Each row is a point. Each copy is the shape, with its points in the same order, stretched, turned, moved and blurred by noise. Say if it was mirrored as well.

Shape, 9 rows:
[[-0.28 -0.10  0.21]
 [-0.60  0.02  0.08]
 [ 0.26 -0.27 -0.19]
 [-0.34 -0.28  0.05]
 [ 0.61  0.33 -0.56]
 [-0.41  0.25  0.09]
 [ 0.26  0.01 -0.16]
 [-0.27  0.09 -0.01]
 [-0.08 -0.03  0.27]]
Copy 1:
[[ 0.13  0.36 -0.11]
 [ 0.59  0.17 -0.09]
 [-0.42  0.03  0.32]
 [ 0.13  0.37  0.19]
 [-0.37 -0.98  0.15]
 [ 0.52 -0.08 -0.31]
 [-0.27 -0.24  0.09]
 [ 0.30 -0.03 -0.07]
 [-0.06  0.31 -0.27]]
Copy 1 is: mirrored
Copy 2 (9 x 3):
[[-0.35  0.16 -0.18]
 [-0.36  0.28 -0.56]
 [ 0.03 -0.84  0.06]
 [-0.31 -0.26 -0.29]
 [ 0.87 -0.93  0.03]
 [-0.13  0.37 -0.41]
 [ 0.21 -0.52 -0.06]
 [-0.12  0.04 -0.34]
 [-0.23  0.17 -0.07]]
Copy 2 is: only turned
Copy 3 (9 x 3):
[[-0.05  0.47  0.30]
 [-0.43  0.69  0.22]
 [ 0.14 -0.44  0.28]
 [-0.30  0.28  0.48]
 [ 0.24 -0.97 -0.74]
 [-0.28  0.61 -0.17]
 [ 0.20 -0.33 -0.12]
 [-0.23  0.35  0.00]
 [ 0.25  0.46  0.17]]
Copy 3 is: only turned

Shape (10 x 4):
[[ 0.34  0.39  0.02  0.28]
 [-0.19  0.35 -0.23 -0.27]
 [ 0.36  0.31 -0.15  0.11]
 [-0.07  0.21  0.24 -0.51]
 [-0.42 -0.52 -0.17  0.56]
 [-0.29  0.28  0.10 -0.27]
 [ 0.58 -0.10  0.82 -0.34]
 [ 0.06 -0.40 -0.04  0.07]
 [-0.20  0.12  0.08  0.04]
 [ 0.45 -0.04  0.19 -0.45]]
Copy 1 (10 x 4):
[[ 0.27 -0.08  0.50  0.08]
 [ 0.36  0.05 -0.18 -0.02]
 [ 0.33 -0.23  0.39  0.11]
 [ 0.05  0.14 -0.19 -0.34]
 [-0.50  0.28 -0.11  0.42]
 [ 0.09  0.31 -0.19 -0.27]
 [-0.36  0.10  0.54 -0.56]
 [-0.39 -0.10  0.07  0.08]
 [-0.06  0.32 -0.08  0.01]
 [-0.15 -0.25  0.31 -0.32]]
Copy 1 is: only turned
Copy 2 (10 x 4):
[[-0.26 -0.14  0.54  0.60]
 [ 0.45 -0.36 -0.10  0.58]
 [-0.02  0.02  0.46  0.59]
 [ 0.05  0.20 -0.45  0.61]
 [ 0.26 -0.29 -0.12 -1.12]
 [ 0.19 -0.25 -0.35  0.38]
 [-0.88  1.24 -0.22  0.52]
 [ 0.14  0.40 -0.12 -0.35]
 [ 0.04 -0.25 -0.15  0.10]
 [-0.12  0.85 -0.13  0.60]]
Copy 2 is: only turned
Copy 3:
[[ 0.11  0.59 -0.07  0.27]
 [ 0.00 -0.13  0.36  0.18]
 [ 0.20  0.31  0.06  0.25]
 [ 0.03  0.20  0.52 -0.25]
 [-0.43 -0.59 -0.66  0.10]
 [-0.18  0.10  0.34  0.00]
 [ 0.13  0.78  0.37 -0.71]
 [ 0.02 -0.27 -0.11 -0.20]
 [-0.27  0.18  0.10  0.10]
 [ 0.28  0.30  0.51 -0.39]]
Copy 3 is: mirrored

Shape, 11 rows:
[[ 0.42 -0.23 -0.02  0.38  0.23  0.29]
 [ 0.15  0.69  0.35  0.42  0.00  0.18]
 [ 0.20  0.27  0.34  0.44  0.53  0.18]
 [-0.35 -0.21 -0.20  0.01  0.13 -0.49]
 [-0.24 -0.06  0.36 -0.37  0.11 -0.60]
 [ 0.46  0.50  0.10  0.34  0.60  0.19]
 [-0.06 -0.19 -0.12 -0.38  0.06 -0.58]
 [-0.36 -0.63 -0.27 -0.18  0.24 -0.10]
 [-0.43  0.57  0.34 -0.37  0.26 -0.33]
 [-0.15 -0.32 -0.51 -0.15  0.14 -0.32]
 [ 0.33  0.28  0.14  0.06  0.24  0.46]]
Copy 1 (11 x 6):
[[ 0.06  0.19 -0.30 -0.13 -0.52  0.19]
 [-0.61  0.31  0.35  0.60 -0.43  0.89]
 [-0.21  0.19  0.31  0.30 -0.70  0.42]
 [ 0.47 -0.49 -0.47  0.33  0.22 -0.07]
 [ 0.61 -0.51  0.48  0.37  0.50  0.08]
 [-0.63 -0.08  0.35  0.09 -0.67  0.57]
 [ 0.54 -0.68  0.00  0.07  0.55 -0.06]
 [ 0.60 -0.37 -0.49 -0.08  0.09 -0.73]
 [-0.14 -0.40  0.74  0.50  0.32  0.17]
 [ 0.29 -0.53 -0.61 -0.11  0.29 -0.23]
 [-0.40  0.17  0.34 -0.14 -0.38  0.21]]
Copy 1 is: only turned
Copy 2 (11 x 6):
[[ 0.21  0.20 -0.43  0.17 -0.13 -0.33]
 [ 0.41 -0.51 -0.26  0.20 -0.16 -0.29]
 [ 0.27 -0.25 -0.34  0.31 -0.33 -0.56]
 [-0.14  0.12  0.44  0.08  0.29 -0.24]
 [-0.11 -0.01  0.63  0.29 -0.15 -0.19]
 [ 0.08 -0.33 -0.59  0.43 -0.30 -0.40]
 [-0.30  0.15  0.45  0.21  0.06  0.00]
 [-0.28  0.32  0.31 -0.14  0.11 -0.28]
 [-0.22 -0.55  0.48  0.15 -0.23 -0.24]
 [-0.38  0.18  0.17  0.00  0.32 -0.08]
 [ 0.06 -0.23 -0.49  0.12 -0.38 -0.22]]
Copy 2 is: mirrored

Shape:
[[ 0.00 -0.20 -0.20 -0.37  0.53  0.10]
 [ 0.14 -0.30  0.34  0.16  0.02 -0.01]
 [ 0.31 -0.23  0.29 -0.26  0.26  0.53]
 [-0.15  0.30 -0.42  0.04 -0.47 -0.02]
 [-0.43  0.11  0.01  0.50 -0.23  0.14]
 [-0.47  0.46  0.15  0.12 -0.17 -0.23]
 [-0.34  0.14 -0.23  0.07 -0.49 -0.24]
 [-0.37 -0.04  0.19 -0.01 -0.36 -0.10]
 [ 0.19 -0.08 -0.20 -0.05  0.42 -0.13]
 [-0.10  0.28 -0.35  0.05 -0.39 -0.25]
 [ 0.14 -0.69  0.01 -0.33  0.65  0.33]]
Copy 1 (11 x 6):
[[ 0.32  0.22  0.16  0.60 -0.20 -0.07]
 [-0.21  0.15 -0.16  0.18  0.20  0.30]
 [ 0.55  0.10 -0.07  0.27 -0.08  0.30]
 [-0.09 -0.42 -0.61 -0.55  0.15 -0.44]
 [-0.02 -0.30 -0.34 -0.55  0.59 -0.10]
 [-0.25 -0.09  0.11 -0.70  0.12 -0.40]
 [-0.28 -0.16 -0.53 -0.58  0.19 -0.38]
 [-0.13  0.12 -0.33 -0.43  0.23 -0.20]
 [-0.08  0.05  0.13  0.50  0.01  0.08]
 [-0.34 -0.35 -0.52 -0.38  0.05 -0.38]
 [ 0.45  0.42  0.00  0.97  0.02  0.25]]
Copy 1 is: mirrored
Copy 2:
[[-0.61  0.34 -0.64  0.25 -0.21 -0.30]
 [ 0.35  0.02 -0.39  0.13 -0.11 -0.33]
 [-0.16  0.14 -1.10  0.42  0.34 -0.16]
 [-0.19  0.06  0.57  0.21 -0.08  0.50]
 [ 0.31  0.25  0.54  0.51 -0.05 -0.40]
 [ 0.07  0.74  0.74 -0.14  0.14 -0.17]
 [ 0.14  0.32  0.75  0.04 -0.41  0.24]
 [ 0.39  0.60  0.31  0.11 -0.38  0.01]
 [-0.47 -0.10 -0.23  0.00 -0.06 -0.35]
 [-0.14  0.08  0.71 -0.06 -0.22  0.44]
 [-0.34  0.15 -1.36  0.56 -0.47 -0.58]]
Copy 2 is: mirrored

Shape:
[[ 0.26  0.25  0.24  0.14  0.29 -0.38  0.13  0.76]
 [ 0.51 -0.08  0.11 -0.21 -0.09  0.29  0.22  0.32]
 [ 0.53  0.13  0.26 -0.18 -0.11  0.41 -0.46  0.02]
 [ 0.35  0.32 -0.25 -0.26  0.03  0.18  0.13  0.02]
 [ 0.28  0.21  0.14 -0.35 -0.19  0.13  0.22  0.37]
 [-0.74  0.19  0.24 -0.03 -0.06  0.09 -0.01  0.07]
 [ 0.51  0.10 -0.30  0.34 -0.12  0.11 -0.11  0.03]
 [-0.76 -0.41 -0.29 -0.01  1.73 -0.64  0.14  0.32]
 [-0.17  0.20  0.02 -0.31 -0.17  0.03 -0.10  0.06]
 [ 0.39 -0.34  0.03  0.10  0.06 -0.60 -0.05  0.00]
 [ 0.47  0.32  0.19 -0.01 -0.14  0.04 -0.14 -0.11]
 [ 0.28  0.29  0.38  0.08 -0.08  0.01  0.27 -0.22]
 [ 0.50 -0.24 -0.04  0.24  0.12  0.27  0.19  0.13]]
Copy 1, 13 rows:
[[ 0.23  0.12 -0.45  0.08  0.26  0.15 -0.44 -0.01]
 [ 0.34 -0.31  0.04  0.35 -0.43  0.21 -0.17 -0.02]
 [ 0.52 -0.24  0.48  0.26  0.04  0.13  0.12 -0.37]
 [ 0.10  0.00 -0.04  0.39 -0.31 -0.17  0.36 -0.08]
 [ 0.41 -0.08 -0.16  0.23 -0.35 -0.35 -0.01 -0.03]
 [-0.10  0.20  0.14 -0.30 -0.07 -0.82 -0.16 -0.06]
 [-0.23 -0.29  0.22  0.66  0.17  0.20  0.15 -0.23]
 [-0.37  0.85 -0.56 -1.44  0.16  1.01 -0.76  0.62]
 [ 0.18  0.00  0.03 -0.09 -0.14 -0.45  0.20  0.00]
 [-0.13 -0.33 -0.36 -0.24  0.11  0.89 -0.30 -0.24]
 [ 0.20 -0.08  0.11  0.45  0.01  0.00  0.09 -0.52]
 [ 0.06  0.01 -0.08  0.34 -0.21 -0.10 -0.23 -0.53]
 [-0.07 -0.23  0.13  0.47 -0.12  0.52 -0.34 -0.13]]
Copy 1 is: mirrored
Copy 2 (13 x 8):
[[-0.05 -0.22 -0.21  0.11 -0.44 -0.26 -0.27  0.47]
 [-0.03 -0.42  0.22  0.54 -0.05 -0.12  0.01 -0.08]
 [ 0.00 -0.34 -0.14  0.80  0.36 -0.52  0.31 -0.20]
 [-0.12 -0.09 -0.03  0.58 -0.09 -0.03 -0.21 -0.45]
 [ 0.07 -0.38 -0.07  0.63 -0.02  0.15 -0.17 -0.05]
 [ 0.46 -0.17 -0.27 -0.27  0.08  0.30 -0.09 -0.05]
 [-0.55 -0.21  0.15 -0.06  0.19 -0.42 -0.06 -0.21]
 [ 0.40  1.09 -0.03 -0.96 -1.67 -0.51  0.24  0.49]
 [ 0.06 -0.05 -0.17  0.26  0.20  0.17 -0.01 -0.06]
 [-0.39  0.29  0.41 -0.19  0.15 -0.43 -0.07  0.54]
 [-0.11 -0.19 -0.06  0.59  0.41 -0.34 -0.20 -0.22]
 [ 0.20 -0.27  0.12  0.44  0.29 -0.16 -0.52 -0.34]
 [-0.18 -0.31  0.43 -0.02 -0.11 -0.46  0.03 -0.13]]
Copy 2 is: mirrored
Copy 3, 13 rows:
[[-0.06 -0.33  0.36 -0.69 -0.24 -0.15  0.03  0.24]
 [ 0.22 -0.56  0.21 -0.13  0.19  0.73  0.19 -0.14]
 [ 0.36 -0.25  0.17  0.31  0.44  1.05  0.27  0.30]
 [ 0.07 -0.12 -0.33  0.12 -0.10  0.48  0.55  0.05]
 [ 0.07 -0.38  0.02  0.06 -0.06  0.62  0.01  0.00]
 [-0.18  0.17  0.14  0.43  0.18 -0.14 -0.40  0.04]
 [ 0.42 -0.11 -0.32 -0.18  0.24  0.17  0.36  0.24]
 [-1.27  0.21  0.73 -0.96  0.00 -1.14  0.60 -0.18]
 [-0.09  0.01 -0.15  0.24  0.15  0.32 -0.16  0.12]
 [-0.05  0.15  0.16 -0.95  0.34  0.00 -0.06  0.00]
 [ 0.35  0.11 -0.07  0.06  0.04  0.57  0.32  0.23]
 [ 0.29  0.24  0.18  0.06 -0.20  0.33  0.42 -0.05]
 [ 0.33 -0.34  0.23 -0.29  0.34  0.32  0.45 -0.13]]
Copy 3 is: only turned
Copy 4, 13 rows:
[[-0.60  0.17 -0.21  0.05  0.02 -0.11  0.86 -0.54]
 [ 0.21 -0.47  0.03 -0.22 -0.26 -0.24  0.47 -0.63]
 [ 0.07 -0.19 -0.02 -0.25 -0.20 -0.03 -0.25 -0.70]
 [ 0.19 -0.23  0.03 -0.49 -0.20 -0.06  0.25 -0.13]
 [ 0.19 -0.10 -0.18 -0.27 -0.22 -0.34  0.66 -0.55]
 [ 0.36  0.41 -0.33  0.22  0.20 -0.76  0.08  0.39]
 [ 0.05 -0.37  0.22 -0.11 -0.53  0.33  0.00  0.10]
 [-0.90  0.40  0.50  0.20  1.58 -0.51  0.31  0.29]
 [ 0.30  0.26 -0.06 -0.11 -0.05 -0.37  0.21 -0.06]
 [ 0.06  0.18  0.40  0.29  0.12  0.51  0.36 -0.49]
 [ 0.21 -0.01 -0.16 -0.18 -0.21  0.26  0.01 -0.42]
 [ 0.48 -0.03 -0.42 -0.05 -0.03  0.17  0.16 -0.35]
 [ 0.15 -0.61  0.17 -0.03 -0.20  0.03  0.14 -0.23]]
Copy 4 is: only turned

Shape:
[[-0.16 -0.14 -0.44  0.30 -0.06 -0.63 -0.44  0.06 -0.03]
 [-0.13  0.15  0.18  0.12  0.49  0.26 -0.14  0.31 -0.20]
 [-0.31 -0.19  0.18  0.08  0.38  0.06  0.00 -0.43 -0.29]
 [-0.33 -0.13  0.20  0.30 -0.19 -0.77  0.07 -0.02 -0.16]
 [-0.26  0.53 -0.33  0.39 -0.09  0.25 -0.35  0.22 -0.37]
 [-0.35  0.62  0.08  0.36  0.17 -0.19  0.01 -0.14 -0.08]
 [ 0.33  0.09  0.14  0.36 -0.18 -0.12 -0.19  0.33 -0.09]
 [-0.27  0.01 -0.50  0.37 -0.13  0.13 -0.63  0.34  0.49]
 [ 0.90  0.31  0.14  0.28  0.02  0.26 -0.23  0.32 -0.27]
 [-0.36  0.11  0.16  0.12  0.76  0.19 -0.32 -0.01  0.21]
 [ 0.01  0.06  0.05  0.20 -0.15  0.13  0.07  0.21 -0.28]
 [-0.34 -0.04 -0.17  0.25  0.30  0.10  0.02 -0.71  0.19]
 [-0.08 -0.04 -1.21 -0.01  0.06 -0.33 -0.02  0.35  0.26]
 [-0.31 -0.03 -0.02 -0.77  0.77  0.26 -0.17 -0.28 -0.02]
 [-0.07 -0.02  0.09  0.06 -0.02  0.19  0.04 -0.77  0.42]]
Copy 1, 15 rows:
[[ 0.40 -0.33 -0.69 -0.17  0.13 -0.12  0.60 -0.01  0.14]
 [-0.05 -0.36  0.19  0.03  0.36  0.06 -0.01 -0.47  0.23]
 [ 0.02 -0.23 -0.29 -0.44 -0.07  0.26 -0.38  0.03  0.16]
 [ 0.68 -0.20 -0.45 -0.41 -0.15  0.05  0.09 -0.24  0.00]
 [ 0.10  0.17 -0.12  0.41  0.59  0.02  0.25 -0.21  0.34]
 [-0.01  0.13 -0.29 -0.08  0.21  0.27  0.20 -0.61  0.05]
 [ 0.30  0.04  0.09  0.06  0.55 -0.26  0.31  0.00  0.05]
 [-0.10 -0.34 -0.47  0.36  0.45  0.12  0.81  0.34 -0.16]
 [-0.05  0.30  0.41  0.17  0.92 -0.57  0.32 -0.04  0.21]
 [-0.40 -0.60 -0.22 -0.18  0.22  0.34  0.14 -0.43 -0.02]
 [ 0.29  0.06  0.21  0.16  0.29 -0.10 -0.02  0.07  0.20]
 [-0.29 -0.02 -0.51 -0.34 -0.06  0.43  0.05  0.29 -0.02]
 [ 0.07 -0.12 -0.13  0.41  0.05 -0.29  1.04  0.11  0.47]
 [-0.77 -0.44 -0.25 -0.02 -0.33 -0.05 -0.28 -0.41  0.11]
 [-0.49  0.26 -0.42 -0.26 -0.10  0.30  0.01  0.54 -0.36]]
Copy 1 is: mirrored
Copy 2 (15 x 9):
[[-0.40  0.03 -0.63  0.20  0.17  0.08 -0.35 -0.71 -0.22]
 [ 0.52 -0.03  0.23 -0.66  0.08  0.50  0.18 -0.03 -0.09]
 [ 0.34 -0.46  0.46 -0.08 -0.18  0.36  0.03 -0.29  0.11]
 [-0.35 -0.02 -0.52 -0.17 -0.27 -0.30  0.03 -0.81  0.54]
 [ 0.20  0.23 -0.34 -0.42  0.30  1.11  0.04 -0.18  0.17]
 [ 0.20  0.00 -0.21 -0.20  0.20  0.66  0.58 -0.66  0.44]
 [-0.10  0.05 -0.41 -0.41  0.07 -0.12  0.21  0.22  0.07]
 [-0.50  0.36 -0.49  0.16 -0.18  0.62 -0.03 -0.04 -0.67]
 [ 0.37 -0.14 -0.06 -0.47  0.63 -0.05  0.34  0.95  0.07]
 [ 0.31 -0.23  0.39 -0.26 -0.16  0.63  0.45 -0.31 -0.37]
 [ 0.24  0.17 -0.15 -0.42 -0.09  0.20  0.11  0.16  0.24]
 [ 0.20 -0.37  0.24  0.55 -0.35  0.60  0.25 -0.34 -0.20]
 [ 0.36  0.81 -0.65  0.83  0.31  0.17 -0.65 -0.55 -0.79]
 [ 0.61  0.09  1.29  0.19  0.37  0.28 -0.07 -0.33 -0.22]
 [-0.10 -0.25  0.47  0.68 -0.40  0.12  0.56  0.03  0.00]]
Copy 2 is: mirrored
Copy 3 (15 x 9):
[[ 0.58 -0.34  0.17 -0.05  0.69  0.08  0.12 -0.48  0.01]
 [ 0.01 -0.13 -0.41 -0.06 -0.41  0.06 -0.23 -0.05  0.48]
 [ 0.56 -0.03 -0.05 -0.10 -0.39  0.42 -0.38  0.26 -0.12]
 [ 0.18 -0.42  0.42 -0.07  0.08  0.17  0.33 -0.61 -0.44]
 [-0.01 -0.73  0.16  0.37  0.17 -0.27 -0.23  0.39  0.55]
 [ 0.10 -0.40  0.54  0.21 -0.24 -0.45 -0.42 -0.08  0.23]
 [-0.40 -0.12 -0.03  0.34  0.27  0.08  0.19 -0.51  0.31]
 [-0.09 -0.29 -0.19 -0.30  0.94 -0.15 -0.45 -0.13  0.21]
 [-0.49  0.26 -0.25  0.80  0.12  0.04  0.08 -0.32  0.95]
 [ 0.32  0.10 -0.43 -0.30 -0.36 -0.11 -0.77 -0.18  0.23]
 [-0.28 -0.33  0.01  0.08 -0.02  0.19  0.15  0.12  0.27]
 [ 0.56  0.07  0.35 -0.23  0.04  0.19 -0.92  0.39 -0.02]
 [ 0.63 -0.29  0.18 -0.68  0.88 -0.14  0.10 -0.08  0.92]
 [ 0.94  0.52 -0.79 -0.55 -0.46 -0.28 -0.27  0.53  0.20]
 [ 0.15  0.45  0.29 -0.14  0.23  0.03 -0.78  0.35 -0.23]]
Copy 3 is: only turned
Copy 4:
[[-0.29 -0.19  0.60 -0.55 -0.65  0.25 -0.04 -0.03 -0.29]
 [ 0.03  0.07 -0.45  0.58 -0.04 -0.26  0.08 -0.54  0.27]
 [ 0.08  0.51  0.08  0.33 -0.06 -0.12 -0.24  0.14  0.11]
 [-0.22  0.21  0.51 -0.10 -0.09  0.45 -0.03  0.23 -0.62]
 [-0.03 -0.01  0.00  0.25 -0.41 -0.24  0.69 -0.30 -0.09]
 [ 0.24  0.81  0.01  0.08  0.02 -0.16  0.55 -0.18 -0.47]
 [-0.12 -0.34 -0.06 -0.13 -0.14  0.29  0.29 -0.16 -0.03]
 [-0.42 -0.50  0.38 -0.30 -0.46 -0.11  0.29 -0.59  0.43]
 [ 0.19 -0.47 -0.63 -0.18 -0.13  0.16  0.37 -0.19  0.26]
 [ 0.03  0.50 -0.23  0.34 -0.05 -0.26 -0.06 -0.63  0.45]
 [-0.10 -0.18 -0.07  0.34 -0.05 -0.13  0.27 -0.08  0.01]
 [ 0.14  0.64  0.41 -0.12 -0.06 -0.28 -0.04  0.03  0.12]
 [-0.16 -0.78  0.39 -0.52 -0.47 -0.54 -0.16 -0.39 -0.17]
 [-0.20  0.43 -0.44  0.35 -0.04 -0.82 -0.58 -0.26  0.45]
 [-0.02  0.51  0.31 -0.33  0.16 -0.20  0.05  0.25  0.29]]
Copy 4 is: mirrored

Shape:
[[-0.01  0.40 -0.18  0.12 -1.19 -0.34  0.03 -0.04 -0.12  0.05 -0.10]
 [-0.57  0.60 -0.07  0.08  0.21 -0.30 -0.01  0.12 -0.27 -0.10 -0.21]
 [-0.15 -0.16  0.16  0.23 -0.24 -0.37 -0.13  0.18  0.06  0.29 -0.13]
 [ 0.54  0.15 -0.27 -0.74 -0.03 -0.35 -0.22  0.13 -0.19 -0.60 -0.19]
 [-0.19  0.28  0.92  0.36 -0.05 -0.11 -0.19 -0.07 -0.53  0.01  0.75]
 [-0.19  0.42  0.28  0.16 -0.13 -0.13  0.19  0.88 -0.63  0.36  0.52]
 [ 0.09  0.22  0.05  0.38  0.09 -0.27  0.47 -0.24 -0.53  0.22  0.21]
 [ 0.57  0.28 -0.04 -0.41 -0.32  0.16 -0.19 -0.16 -0.10 -0.08 -0.32]
 [-0.52  0.13 -0.01  0.41  0.15 -0.09  0.23 -0.21  1.05 -0.30 -0.47]
 [-0.41  0.17 -0.14 -0.23  0.19 -0.11  0.21  0.27  1.13 -0.03  0.15]
 [-0.53  0.05  0.41 -0.45  0.11  0.52 -0.02 -0.02 -0.03  0.43  0.23]
 [-0.01  0.67 -0.08  0.25  0.07 -0.26  0.06 -0.06  0.53  0.19 -0.55]
 [-0.17  0.12 -0.09  0.02 -0.19 -0.26  0.95  0.23 -0.48  0.27 -0.19]
 [ 0.04  0.14  0.78  0.34  0.05 -0.37  0.50 -0.13 -0.58 -0.53 -0.49]
 [-0.13  0.02  0.00  0.43  0.08  0.56 -0.09  0.04  0.19  0.02 -0.22]]
Copy 1:
[[-0.50 -0.15  0.60 -0.36 -0.25 -0.49  0.01 -0.29 -0.47  0.29  0.57]
 [ 0.43 -0.17  0.07 -0.25  0.02 -0.01  0.63 -0.24 -0.25 -0.38  0.10]
 [ 0.18 -0.26  0.02  0.21  0.09  0.00 -0.06 -0.17 -0.45  0.14  0.13]
 [-0.72 -0.66 -0.16 -0.60  0.58  0.18  0.64  0.72  0.10 -0.20  0.12]
 [ 0.50  0.57 -0.41  0.38  0.44  0.00  0.52 -0.68 -0.01  0.05  1.01]
 [ 0.14  0.30 -0.51 -0.09  0.32  0.20 -0.04 -0.75 -0.49 -0.51  0.35]
 [ 0.54 -0.28  0.26  0.13  0.32  0.04 -0.05 -0.27 -0.04 -0.23  0.52]
 [-0.49 -0.32 -0.02 -0.07  0.11 -0.27  0.36  0.46  0.16 -0.13  0.48]
 [ 0.33 -0.29  0.06 -0.24 -0.28 -0.87  0.01  0.11 -0.03  0.27 -0.20]
 [-0.19 -0.33 -0.53 -0.29 -0.11 -0.77 -0.14 -0.30  0.25  0.10 -0.67]
 [ 0.17  0.04 -0.91  0.43 -0.57 -0.17  0.37 -0.33 -0.01 -0.32  0.25]
 [ 0.11 -0.24  0.53  0.07  0.06 -0.65  0.09  0.07  0.00 -0.28 -0.06]
 [ 0.40 -0.78 -0.06 -0.29  0.06 -0.11 -0.40 -0.23 -0.48 -0.42  0.38]
 [ 0.80 -0.57 -0.08 -0.13  0.70 -0.33  0.44  0.21 -0.41 -0.05  0.95]
 [ 0.28  0.35 -0.21  0.03 -0.20 -0.44 -0.03  0.05 -0.06 -0.04  0.27]]
Copy 1 is: mirrored
Copy 2 (15 x 11):
[[-0.30  0.18  0.63 -0.39  0.44  0.25  0.65  0.44  0.27 -0.67  0.30]
 [ 0.05  0.17 -0.02 -0.42  0.39  0.00 -0.33 -0.25  0.51 -0.43 -0.07]
 [ 0.17  0.02  0.26 -0.01  0.16 -0.07  0.16 -0.26  0.01 -0.34  0.16]
 [-0.10  0.75  0.36 -0.09  0.04  0.23  0.46 -0.21  0.72  0.22 -0.15]
 [-0.45 -0.58  0.93 -0.27  0.16 -0.02 -0.50 -0.56  0.31  0.16  0.20]
 [ 0.04 -0.53  0.20 -0.10 -0.29 -0.14 -0.33 -0.06  0.44 -0.05  0.61]
 [ 0.09 -0.41  0.11 -0.66 -0.20  0.21  0.00 -0.08  0.14 -0.08 -0.18]
 [-0.49  0.39  0.16 -0.26  0.38 -0.04  0.49  0.11  0.26  0.11 -0.07]
 [ 0.50  0.41  0.18  0.13  0.22 -0.25 -0.37  0.31 -0.31 -0.55 -0.41]
 [ 0.27  0.50 -0.06  0.39 -0.35 -0.08 -0.47  0.28 -0.41 -0.13 -0.02]
 [-0.92 -0.14 -0.26  0.09  0.20  0.13 -0.33 -0.23 -0.08  0.08  0.03]
 [ 0.17  0.30 -0.09 -0.46  0.14 -0.52 -0.13  0.27 -0.09 -0.53 -0.12]
 [ 0.00 -0.36 -0.24 -0.25 -0.36  0.24  0.36  0.27  0.32 -0.58 -0.15]
 [-0.04 -0.32  0.74 -0.24  0.26 -0.23  0.18 -0.32  0.74 -0.56 -0.47]
 [ 0.06 -0.07 -0.03  0.06  0.47 -0.28 -0.26  0.21 -0.07  0.14 -0.03]]
Copy 2 is: mirrored
